Rows are points. The last column is the point's height on a tilted bowl or saddle (a function of degree 2), plus a little noise. Count its main directions that bend up, bend down and stay straight.

Points:
[[  1.2  31.4 -31.9]
 [ -1.4  19.1  -7.9]
 [  5.5  19.8 -11.0]
 [ 18.6 -12.8  -8.9]
 [ 19.8   5.4 -11.5]
 [-18.3 -11.2   4.3]
 [-31.1  -6.4 -14.3]
 [ 34.1  -7.1 -31.5]
 [-26.0  19.0 -24.2]]
Directions: 0 up, 2 down, 0 straight

Points (16 x 4):
[[  9.6 -14.2 -15.1 -15.3]
 [ 13.8  25.5  -8.5  -0.7]
 [-13.8   1.0  -6.6   9.4]
 [-29.8  -5.1 -18.4  -8.0]
 [-26.9 -19.6  15.1 -12.0]
 [ 11.0  27.0  28.9  -8.6]
 [ 34.9   0.2   9.2 -25.4]
 [ 11.3  12.9 -10.8   2.8]
 [ 10.8  25.3  -4.7   3.6]
 [  0.3 -38.4  24.6 -49.7]
 [  7.9  14.5   5.4   9.4]
 [  7.4   5.6   5.2   8.7]
 [-14.2  -6.4   0.5   7.0]
 [  7.4  46.6  -7.5 -16.2]
 [ 41.5  39.6   8.2 -38.5]
 [  0.1 -15.9   8.6  -4.0]]
Directions: 0 up, 3 down, 0 straight

Points:
[[ -1.3   7.5 -14.8   4.3  -1.8]
 [  4.3 -17.4  -6.2  -4.5   7.8]
 [ -5.7  33.3  11.7 -23.8  26.6]
 [ -2.5   1.1 -12.4  -2.4   1.8]
 [ -8.0 -15.6   5.3  39.0  12.4]
 [-30.9  15.0   7.0  -9.7  21.9]
 [ 23.8  -0.7 -13.7  19.7  -1.7]
 [ -9.8 -14.5  14.2  14.3  12.8]
 [ -5.5  34.7  -1.9  47.6   2.2]
 [-23.8 -33.3 -16.4  15.2  20.8]
 [ -8.9  31.0 -24.1 -15.5  10.9]
 [ 15.3 -21.8  -4.7 -36.5  29.2]
 [ -4.8   7.3  -1.7 -10.5   7.8]
 [ 32.3   9.9  27.3   9.1  23.3]
 [  4.5   5.6  27.8 -30.0  37.5]
 [-14.4  15.8 -37.1 -24.2  18.2]
 [  0.8  16.0  22.6 -40.4  43.9]
 [-10.5 -14.5   4.0   0.7  10.6]
 [-13.4  14.5  12.1  -9.3  15.1]
 [-10.0   1.3   7.8  64.2  19.2]
 [ 13.1 -16.3  -5.8  10.8   4.1]
 [ -3.9  -3.3   1.0  24.3   2.3]
 [  1.6 -15.8 -14.0 -35.8  23.5]
 [-16.2 -35.6   8.0  -2.4  24.0]
 [ -7.3 -24.5   0.0  16.9  11.0]
 [-12.4 -12.1  -9.5   0.8   7.1]]
Directions: 4 up, 0 down, 0 straight

Points, 48 rows:
[[-19.8  32.6  -6.7 -13.6 -27.9   6.0   8.4]
 [ 34.8   1.7  -8.6 -18.7  25.2   8.7  14.3]
 [-28.5  11.5  13.3  25.3  14.6  -9.4  14.7]
 [-49.2   7.0  24.6 -15.0 -16.3 -13.3  12.3]
 [ 21.1  10.6  23.3 -25.5 -13.3   7.4   4.4]
 [ -8.2 -32.1 -20.0  13.7 -11.9  -9.5 -11.1]
 [-22.6  21.8 -37.7 -10.2 -24.4   5.5  -0.9]
 [-17.1   4.5  -5.0  -1.7  41.8  46.1  -3.4]
 [-27.5 -35.0  -9.9 -18.4  -5.6  -7.5 -31.0]
 [ 13.4  39.2 -16.8 -20.3  -7.8   0.2  22.6]
 [ 22.1  -9.3  -8.5  12.8   6.0 -15.4  19.3]
 [ 14.3 -18.0 -13.7   3.4  -6.4 -16.6   3.1]
 [-35.3  -6.2  20.9 -11.2  -4.9 -25.1  -6.5]
 [  1.1 -18.6   5.0 -18.3  14.1  -3.4 -22.1]
 [ 26.2  20.0  -9.3   4.6   3.8  -5.0  33.3]
 [ -9.1 -18.0   3.7  23.0  21.6  16.5  -3.5]
 [-23.1  38.7 -26.3   6.5 -22.4  12.0  27.3]
 [-15.9 -27.4  17.8  10.9  34.7  -3.2 -21.2]
 [-14.4  29.1  -8.5   0.5  14.7 -25.4  29.3]
 [ 23.4  16.6  -0.7  13.0 -37.5  14.1  21.0]
 [ 17.2  -0.8   2.3  -8.4 -27.1 -24.0  13.0]
 [-17.2 -28.3 -15.3 -24.2  -9.4 -13.4 -29.0]
 [-37.2 -19.5 -16.3  11.3  -4.1   7.6 -14.4]
 [ 14.4  -2.5  12.0  37.8 -25.9  -7.9  24.1]
 [-24.6  18.6 -12.5 -10.3 -12.0 -27.4   5.9]
 [ -3.2  -5.4 -12.3 -38.3  -4.3 -13.5 -20.2]
 [-10.0   8.2  15.9  12.0 -27.5  19.4   2.4]
 [ 18.1  25.4 -12.5  10.0 -23.0   0.1  25.8]
 [ 13.2   2.0  23.1  24.4 -21.9  -2.0  16.3]
 [-11.9 -10.3 -15.8  -4.0  -5.6   2.0 -18.7]
 [-16.5   4.5   2.9 -17.7  -8.2  -1.4 -14.2]
 [ 14.4  15.2   4.4  -1.5  -2.6   8.4   7.2]
 [  2.7 -22.6  -5.5  11.0  15.8  14.1  -7.1]
 [  8.9   8.6   3.7 -22.3 -17.6  26.0 -11.0]
 [ 35.0  22.3  -6.0 -18.5  11.6 -15.8  38.3]
 [-46.0 -30.0  15.3  10.5 -10.7  -3.2  -7.8]
 [-51.7  16.7  -0.4 -21.1 -28.1 -15.4  15.7]
 [ -4.2  14.8  23.6  40.9  -8.4   6.4  23.1]
 [ 21.8 -12.5   3.5   9.1 -32.5   8.0  14.6]
 [ -9.2 -23.6  16.9  -9.9 -11.0  14.7 -14.5]
 [ -1.8  -4.0 -28.4 -20.0  -5.1  -7.3 -17.3]
 [-26.4  28.1 -36.0   2.1  19.0   0.9  31.8]
 [ -5.7  -5.2 -21.6  -6.4  24.3  11.0 -13.1]
 [-10.6 -48.6   9.6  12.0  29.0   0.7 -20.4]
 [-34.5  10.1   8.2 -28.0  -8.2   3.2  -8.1]
 [ 40.4  15.1 -16.4 -24.7  -9.5 -21.4  37.9]
 [-13.2 -44.1   1.8  23.2  21.3  -4.8 -13.8]
 [  8.2   5.2   2.8 -12.5  -2.6  10.6  -8.4]]
Directions: 3 up, 0 down, 3 straight

Points, 68 rows:
[[-24.5   2.1 -13.1  -3.9 -15.6  -1.2 -14.5 -12.8  12.2]
 [-36.6   8.0   3.1  15.0  -6.5 -15.0   8.6 -16.2   3.4]
 [ 15.0  15.4  -8.0 -10.0 -50.0 -14.8  -5.3  24.5 -12.3]
 [ 15.6  -5.8   7.3 -15.2  -1.9 -14.9 -29.3   2.1 -16.8]
 [ -8.4 -55.9  19.5   7.7 -40.1  -5.4 -13.4 -15.3  18.7]
 [-15.4   6.7 -14.6  25.5  -6.5  -3.8  21.5  -6.2   6.8]
 [ 13.1 -11.5 -12.9 -39.1 -13.8  33.9   1.1   0.5  -3.4]
 [ 13.0  21.6  -8.8  12.2  -9.4   8.7  29.6  -5.1   4.7]
 [ 20.3  32.2   7.9 -11.1   4.8  19.8  33.4  19.2  15.3]
 [-23.0   0.6  29.2  25.7   9.1  -7.3   4.0 -17.3  -6.8]
 [ 24.5 -43.7 -26.1  12.3  12.8  17.6  -7.0  -2.0  -9.8]
 [  8.9   5.6   8.5   1.1  23.2  14.6  11.6   4.8  -4.7]
 [ 36.3  40.9  24.7   5.2  -8.1  17.0  22.5  48.7   3.9]
 [ 24.5  18.7   3.6   9.5  -1.8 -33.5  21.1  20.6 -34.2]
 [-16.7 -36.4  26.2 -24.1 -15.4 -22.8  23.1 -19.5  35.2]
 [  0.8 -23.7  -9.1 -15.7  -3.5  -5.6 -23.6 -10.2  -5.0]
 [ 25.0  -6.9  13.5 -31.7  -7.0   1.1  26.9   7.5 -12.9]
 [ 31.8  -0.2   4.4  -3.4   4.5  19.2 -31.3 -27.5 -24.7]
 [  9.5   0.1   6.0 -20.5 -15.5 -19.7   1.5  -4.0  -9.4]
 [  7.0 -26.8  49.8  11.0 -15.5   0.5 -29.7  32.3 -34.8]
 [ -5.4  -5.7  -2.5  15.0 -31.4  -1.1   7.2  20.7   7.5]
 [  4.2  22.2 -18.6  -5.9   7.2 -21.7   2.7  -8.0  -7.0]
 [ 30.3 -28.1  -6.6   7.1  17.4  -5.2   6.2  -1.7 -11.1]
 [-22.6  -5.1  -7.4 -19.6  -0.1  21.3 -20.5  14.0  13.0]
 [  5.4 -12.4 -21.4   0.0 -28.1  -5.9 -10.2  28.3 -24.1]
 [ 20.2  -3.2  31.3  -7.2  -1.1  25.4 -17.2 -10.6 -25.4]
 [-16.6  -6.4  30.3 -15.7 -10.8   5.6 -21.5  19.7  -0.6]
 [  6.1 -14.6   6.4 -15.1  54.8  10.0  34.1  29.9   3.1]
 [-11.5  18.8 -11.8   6.0   3.5 -25.9  -1.6 -28.6  -3.0]
 [  3.1  21.3 -10.6 -27.5   0.2 -14.8   6.3 -11.7  -2.4]
 [ 10.3  12.2  -1.0  -4.8 -27.1 -30.4   9.4 -15.9   0.9]
 [-13.1  14.4  12.2  -9.0   7.1  17.5 -21.0 -24.1  -1.2]
 [ 30.9  14.5  13.7   5.4  -2.5 -31.4  -5.5   0.4  -9.6]
 [ 12.5  -7.8  33.2  -7.6 -25.9   8.0 -24.7   5.0 -25.6]
 [ 23.0 -30.8 -16.8  -3.4  57.7  -8.4   2.3  15.8  14.4]
 [-22.4   1.5 -15.6  17.0  -1.2 -25.5   4.7 -34.8  -8.3]
 [ 27.2  -7.1  13.5   4.4 -19.2  -4.2   8.9 -13.3 -13.8]
 [ 10.6  22.6  -3.1 -21.2 -14.0 -31.5   0.8  -8.3  -2.1]
 [-18.3  -6.4  17.6  29.0   3.5   1.8  11.1  10.2  12.3]
 [ 50.6  21.4 -21.9  -5.2 -15.5 -26.7  37.2  22.7 -55.9]
 [-36.5  23.4 -33.6 -17.3  37.9  -9.5 -29.1 -12.3  55.4]
 [ -1.7  -3.9  22.8   6.2 -26.5   4.6 -14.6 -17.1  -8.3]
 [ 12.8   1.0   9.7  24.2 -23.1 -20.5   2.2  24.8  -6.1]
 [ -7.4  34.2 -29.5   0.1 -22.0 -10.8 -21.5   9.3  33.7]
 [ -7.2 -12.9  32.5 -24.7  -1.1 -20.7   8.8  -8.7   7.1]
 [ 22.0   5.0  14.5  -8.9  30.2   2.4  18.3   3.4 -10.6]
 [ 23.7 -19.9 -11.8  -4.4 -27.2  -4.3  16.1  32.0 -43.3]
 [ -5.2   1.8  -8.2 -43.6  29.0  19.4  -6.9  -6.5  28.5]
 [  6.0  26.0  -3.8 -10.6  17.6  -5.6   5.8  29.0 -20.4]
 [ -1.1 -24.6 -15.0  38.3   3.1  -4.0  15.9  13.7  21.6]
 [-12.1  -6.7   2.8 -28.4   8.7 -52.7  -7.5  14.9 -16.5]
 [-19.5  18.7  46.1   1.5   5.8  -8.5  -2.0   0.6   5.3]
 [  3.0  14.0 -17.9  10.2 -28.1 -18.6  -6.8 -20.4   8.2]
 [ 15.4   0.7   3.3  -7.8 -14.2  13.7   6.2 -12.4 -13.9]
 [-23.8   1.0  -4.9  10.2  18.8  15.9  12.0  25.4  23.2]
 [  2.2  33.4 -15.2  25.3  31.6   8.2   9.9  -0.7  29.2]
 [-14.4 -32.7  -0.5  14.7 -26.2  33.9  15.3  21.7  27.6]
 [-16.2  15.1  20.8   1.8  20.9   2.4  -3.3 -17.1  -7.0]
 [ -4.7 -10.4 -27.6 -12.6  21.0   6.7  -4.0  15.2   3.0]
 [ 29.5  -1.1  23.5  35.2  40.1   1.2  -5.3 -24.0  16.4]
 [ -9.5  11.9  -7.3 -21.5  -1.2 -12.4  19.7 -18.0  -8.8]
 [  0.9   0.0  24.4  27.8   3.7  24.2  11.1  16.8  11.5]
 [-25.0   1.4  32.0  24.1  11.5   7.7  30.2  -7.9   5.0]
 [ 13.6  -5.8 -11.0 -16.6 -24.3  -1.8   9.6  10.0 -21.9]
 [ 53.4   1.0  -2.2  -3.4  44.8  -1.7 -36.5   0.8  14.4]
 [-13.2 -10.3   9.1 -15.1  14.5  10.0   9.6   7.8   0.1]
 [  1.1   1.3  21.1  23.5  -9.9  -5.4  13.9  39.7   0.4]
 [ 15.8   5.0   3.9 -10.2   8.7 -15.6 -42.1  10.0 -13.6]]
Directions: 5 up, 2 down, 1 straight

Points:
[[-10.1  -4.3  19.6  -8.8 -25.0  13.6 -29.4  17.8  -5.4]
 [  9.1  11.7 -34.3 -25.2  -7.0  31.4   7.3  18.8  -2.0]
 [ -4.3 -53.0  -5.9  12.0  22.8  22.2 -13.3   2.6  31.4]
 [-12.5  23.9   1.5  -5.3  -7.4  23.4 -29.0  10.2  -1.3]
 [-10.7  11.4  16.6  -3.9  17.5 -12.1  -1.0 -17.9   7.8]
 [ 10.6  -2.9   1.8  16.8 -12.9  -3.2 -11.6   9.4   0.9]
 [ 36.4  -6.9  -0.5  -0.1 -17.0  -9.0  -4.5   4.3  -4.6]
 [  3.9 -10.6  -7.5 -32.0 -16.5 -16.4  43.3   5.5   9.9]
 [ -8.2  10.5  22.8  -2.5  -1.7  14.8   2.0   1.9   3.5]
 [  0.9  23.8  -7.8 -37.0 -32.6   7.9  11.0 -16.6  -8.0]
 [-44.3  17.6 -27.2  28.3  -7.6  45.4  39.3 -30.6  21.2]
 [-35.3  -6.8  -6.8  -8.0  16.8  12.5 -20.9  -3.0   7.0]
 [-35.8  -3.3 -12.7   8.2 -13.4  28.5  -5.3  -8.9  -3.0]
 [ 30.0 -13.3  -8.1  -4.3  -4.4  35.5  30.6 -25.7   8.4]
 [ -8.1  -0.7  13.0   1.4  21.3  -3.5  20.0   9.8  23.8]
 [ 16.4   1.4 -35.6  10.4   6.6   4.3  16.9 -23.4   7.3]
 [  4.8  -3.6  15.0  -4.1  18.8  -6.0 -13.6  11.2   8.6]
 [ 15.7 -19.9  40.0   2.6   5.1   6.9 -13.6  -1.2  10.1]
 [ 11.8  15.3 -15.8   7.0  28.4 -23.3 -12.2   3.8  28.5]
 [  1.1  -4.1  -4.3   2.2 -17.2   7.8  16.9  -0.4  -1.5]
 [  4.2  23.1  -0.3   1.3 -17.7  -2.5 -25.9   9.1  -1.9]
 [-17.3  20.2 -13.9 -11.6  -3.8  18.1 -49.0   8.8   3.1]
 [-10.9  -3.5  27.4  34.9  -3.9  10.1  -2.7   9.5   1.7]
 [-21.9  -3.0   9.7  34.6  23.7   0.7  14.7  -9.2   8.3]
 [ 50.1 -16.6   1.1  10.5   5.5 -13.0   0.4   9.4  16.7]
 [ 17.2 -11.1  18.8  34.2  -6.9 -19.1  15.5   9.7  21.0]
 [ -3.6  13.2 -17.6   0.4  21.3 -11.9   6.3  -0.2  20.4]
 [  6.8 -18.8  22.6   9.2 -31.5 -10.8  17.0 -20.9   5.9]
 [-20.3   6.9  11.2  12.7 -37.1   6.2 -28.9  38.2  10.0]
 [ 14.6 -17.0  -5.9 -20.1   6.5 -34.6   8.6  16.4  11.9]
 [  1.7  -8.9   9.8 -23.7  14.8  -4.6  20.6 -17.7  11.0]
 [ 11.1 -28.5  22.1  11.0  31.2   0.3  29.5  -8.2  36.5]
 [-24.4  21.0 -20.0 -20.2  12.1  -5.6  21.5  31.8  41.2]
 [-21.1  25.4  21.3  25.0   4.6 -26.9 -11.3   6.0   6.2]
 [ 12.8  -6.4 -29.4  -8.5  -6.2 -12.9 -14.1  14.1  -0.7]
 [  1.0 -22.3  23.9  18.9 -38.1  -9.2   5.2   5.7   6.3]
 [-31.4  -3.4  -1.6  19.6 -23.3  32.7  12.3 -49.6  -1.7]
 [ 31.2 -12.9   8.9   8.6 -12.9 -21.1  16.8 -16.2   9.6]
 [ -7.4  46.4  -1.4 -24.3  -7.5  -5.9 -17.2 -35.2   6.8]
 [ 31.2  -1.9 -14.8  14.7  30.9  -1.0  12.9   4.8  30.1]
 [ 10.5   5.7   1.0 -23.0 -37.6 -34.6 -27.8  11.8  -5.0]
 [ -4.7 -16.7 -16.0 -42.2 -24.7   2.7  -9.8 -25.1 -27.5]
 [ -3.0  11.7  14.7 -14.7  15.7  10.1  19.5 -26.5  18.1]
 [-15.1 -30.9  -8.6   1.9  18.5 -16.1  26.6 -32.2  22.7]
 [ 40.2  21.2  23.3 -28.8  -6.3 -17.2 -16.3  17.8  -4.3]
 [-37.2   3.1  13.8  -0.9 -13.0 -16.0  -8.2 -11.6  -2.9]
 [-43.9 -22.9  -4.4 -16.3  28.3 -24.4   9.1  16.5  42.3]
 [-10.8 -40.3 -27.0  34.8  11.8  -3.3 -18.8  -9.7  20.5]
 [  2.6  31.9 -26.3 -12.9  -2.4   6.8  12.3   2.8  13.2]
 [-13.2 -15.7  23.2 -12.1   2.5 -10.8   2.7  11.3   7.9]
 [  8.8 -53.8  11.1   8.9 -22.2 -20.7  22.5 -14.8  15.5]
 [-11.5  32.2  -1.2  17.8   9.2 -10.2  -8.3   9.5  14.2]
 [ 10.1 -13.0   7.2 -10.6  30.2  18.4   5.9 -15.7  15.0]
 [ 25.9  -3.8  24.5 -36.8   3.9 -24.9   3.0  -8.8  -3.8]
 [ -4.3  53.0 -16.8  -6.5 -12.2 -42.2  44.5  10.2  81.6]
 [-22.3   2.9  -6.7 -11.0  10.0  11.1   1.7  31.0  19.2]
 [ -1.5  -1.3  17.1 -12.7 -14.9   9.8 -32.9  -7.8 -12.4]
 [ -2.2  15.1  -2.9  12.8   2.4 -22.3  13.9   6.9  20.0]
 [-51.1  -1.3   2.3 -37.5  -3.5   2.7 -26.9 -17.0  -0.2]
 [ -9.1 -21.0  -8.0 -18.6   7.0 -14.5   2.3  17.7   8.7]
 [-22.8 -18.5   5.6  -2.2 -10.4  25.2  13.5  18.8  12.5]
 [  2.1   9.8  19.4   8.5  11.4 -20.9  11.2  -2.1  17.5]]
Directions: 6 up, 1 down, 1 straight
